Each row of a before or after table is a point. One or more steps were done to the points. Then noise was added and the rows were shuffled. The steps act on columns, c1 being the first. Write out the steps. A step turns or swaps two columns, mirrors them in a line or flattens them onto one, adds a multiple of one to another, or multiplies or shifts one. Angles are multiples of 10 degrees, from the lower column toward the higher: turns from -170 to 170, lines from 10 to 170 but not 90. Use the fewest steps. Two steps may share a column if one is a turn and the other turns, adds or multiplies; they go together, in the order done. Otherwise the lowest column goes first.
In the rows, zero is written as 128.

Before:
[[177  79  40]
 [118 129 143]
 [170  80 164]
 [114 101 128]
 [130 149 162]
 [159  96 136]
 [ 58  80 117]
 [166 129 163]
 [150  82 134]
 [142 151 120]
 [144  94 155]
 [115  96 133]]
After:
[[ 52  92 126]
 [161  74 127]
 [132 148 130]
 [119 131 129]
 [146 149 126]
 [140  77 127]
 [155  90 131]
 [135  93 130]
 [165 120 130]
 [165  73 128]
 [110 102 127]
 [109  97 129]]
Steps: turn c1 and c2 by -10 degrees; multiply c3 by 0

Before, 13 rows:
[[148 104  88 133]
 [119 118 137 102]
 [ 87 116 105 175]
 [125 114 109 158]
 [142 163 105 188]
 [ 91 109  92 107]
 [ 99 139 150 116]
 [169 149 121 176]
 [ 96  88  93 164]
 [131 163 196 105]
 [151 148 122 169]
 [158 164 153 186]
 [ 98  95 154 116]]
After:
[[164 125 104 195]
 [103 108 134  90]
 [113 132 156 108]
 [ 98 159 117 152]
 [148 106 169 121]
 [111 164 107  92]
 [149  87 174 123]
 [119 136 102 135]
 [ 87 157 167  93]
 [162 113 188 104]
 [115 170 176 106]
 [166  99 187 153]
 [139 156 119 151]]
Steps: turn c1 and c2 by -90 degrees; swap c3 and c4

Before, 10 rows:
[[152 140 110 129 123 166  99 116]
 [141  88 144 103  87 123  80 129]
 [115  85 142 130 157 194 107 118]
 [146 138 145 141 101 137 143 112]
 [137 144  86  97  97 214 136 146]
 [120  77  57 154  73 115 144 169]
 [128 164 145 178  86 160 167 130]
 [ 99 175 147 128 131 121 115 128]
 [140 174 149 148 155 141 139 163]
 [135  82  73 129 134 176 178 141]]
After:
[[115  91 143  82 122 136  82 126]
 [122 165 144 130  67  95 163 133]
 [112 140 142 117  97 122 143 110]
 [114 172 149 160 131 117 137 160]
 [116  80  75 140 125  78 178 147]
 [106 141  88  83 131  43 137 145]
 [133  77  57 101  72 136 140 167]
 [158 177 150 133 127 133 113 134]
 [125  83 143 149 148  65 104 121]
 [ 96 142 111 125 126  95 101 115]]
Steps: turn c1 and c6 by 170 degrees; turn c4 and c5 by -50 degrees

Before (11 x 9):
[[128 139 153 154 145 155 143  62 163]
 [163 156 134 128 161 153 157 150 105]
 [142 106  97  91 124 138 157  82 110]
 [ 76 123 112 119 133 130 126 146  81]
 [119 134  85 109 142 122 166 155 140]
 [120 144 170 174 120 113 105 123  86]
 [173 108 111 114 110 201  88 138 166]
 [ 97 139 149 107 107 127 150  73 147]
 [143 107 153 149 133 140 174  87  98]
 [170 179 126 139 150 144 114 109 166]
 [130 138 145 107 171 111 161  86 167]]
After:
[[145 110  96  90 125 137 183  81 111]
 [129 137 150 152 143 153  87  61 163]
 [174 181 125 138 150 140  59 108 163]
 [ 74 126 113 119 133 132 199 146  79]
 [130 139 146 108 169 109 106  86 165]
 [122 140  84 109 140 123 150 154 138]
 [172 107 111 112 110 203  34 137 168]
 [163 156 133 129 160 154 188 147 106]
 [144 109 148 146 133 140 221  88 102]
 [118 144 169 176 120 115 170 118  85]
 [ 97 140 147 105 107 125 118  71 146]]
Steps: add -1.5 times c9 to c7

Before:
[[106 112 135 101 167 106 113  84 115 140 143]
 [120  89  78 126 139 105  88 108 119  92 118]
 [ 94 160 118 109  99 148 121 130 144 149 115]
 [166 116 150  95 144 123 138  85 141 103 138]
 [114 106  95 101 146 142 104 124 110 158 146]
 [150 160 143 113 128 146  84 134 131  97 112]
 [ 98 154 138 114 126 169 140  99  69 131 120]
 [ 90 143 123  97 120 121 126 153 124 129 170]
 [102 130 136 121 141 139  93  87 135  88 178]
 [157 108  81 160 164 116 157 105 128 147 107]
 [162 101 148 168 104 128 152 135 116 114 109]
 [100 121 143 116 153 151 126 116 138  97 143]]
After:
[[ 43 121 142 116 155  71 124 128 137  96 144]
 [ 14 144 123  96 119 144 126 127 124 128 171]
 [ 86 107  95 101 145  92 105 129 111 157 146]
 [242 117 150  95 109 123 138 127 141 102 137]
 [229 102 148 167 143 146 152 128 116 113 108]
 [ 64 112 136 100  61 135 114 130 116 139 142]
 [ 40 155 137 114 206  65 140 129  69 133 120]
 [ 26 158 117 108 184 118 120 129 144 149 116]
 [215 108  80 158  81 119 157 129 129 146 105]
 [104  90  78 125  78 157  88 128 120  92 118]
 [192 160 141 113 161  99  83 128 130  96 113]
 [ 52 130 135 122 140 100  93 130 136  87 179]]
Steps: multiply c1 by 3; multiply c6 by 2.5; turn c5 and c6 by -130 degrees; multiply c8 by 0

Before, 8 rows:
[[178 117 100 155 112 109 139 142 150 157  95 150 120 107]
 [109 159 150 125 134 163 158 154  99 168  85 141 107 118]
 [ 86 137 126 133 153 131 120  59  91 132 156 151 141 166]
 [106 183 135 135 132  96  78  72 139  94 157  90 141 193]
 [158 171  96 137 102 155 164 114 114 116  98 122 110 171]
 [ 90 122  97 119  92  99 142 159 132 107  75 142 170 115]
 [107 157 116 164 163 115  77  78 136 165 127  93 188 162]
 [147 172 150  89 168 155 148  69  95 153  79  91 106 142]]
After:
[[131 158 124 135 111 134 118 157 153 170  85 141  96 159]
 [176 122 118 120 117  65 111 156 115 123  79 143 177 141]
 [126 141 116 127  79 105 167  56 118 171 158 148 145 125]
 [137 174 162 136 170 120 171 112 109 135  98 120 134 160]
 [ 83 167 127  97 122 127 138  68 150 171  77  87  94 155]
 [108 157  99 180  92  88 164  77 152 130 127  89 183  81]
 [123 114 156 169 183  81 108 140 151 120  97 156 141 140]
 [135 184 107 123 113  64 190  72  95 102 155  90 132  77]]
Steps: turn c1 and c5 by 120 degrees; mirror c3 and c13 in the line at 110 degrees; turn c9 and c10 by -70 degrees; turn c4 and c9 by -20 degrees; shift c6 by -30; swap c7 and c14
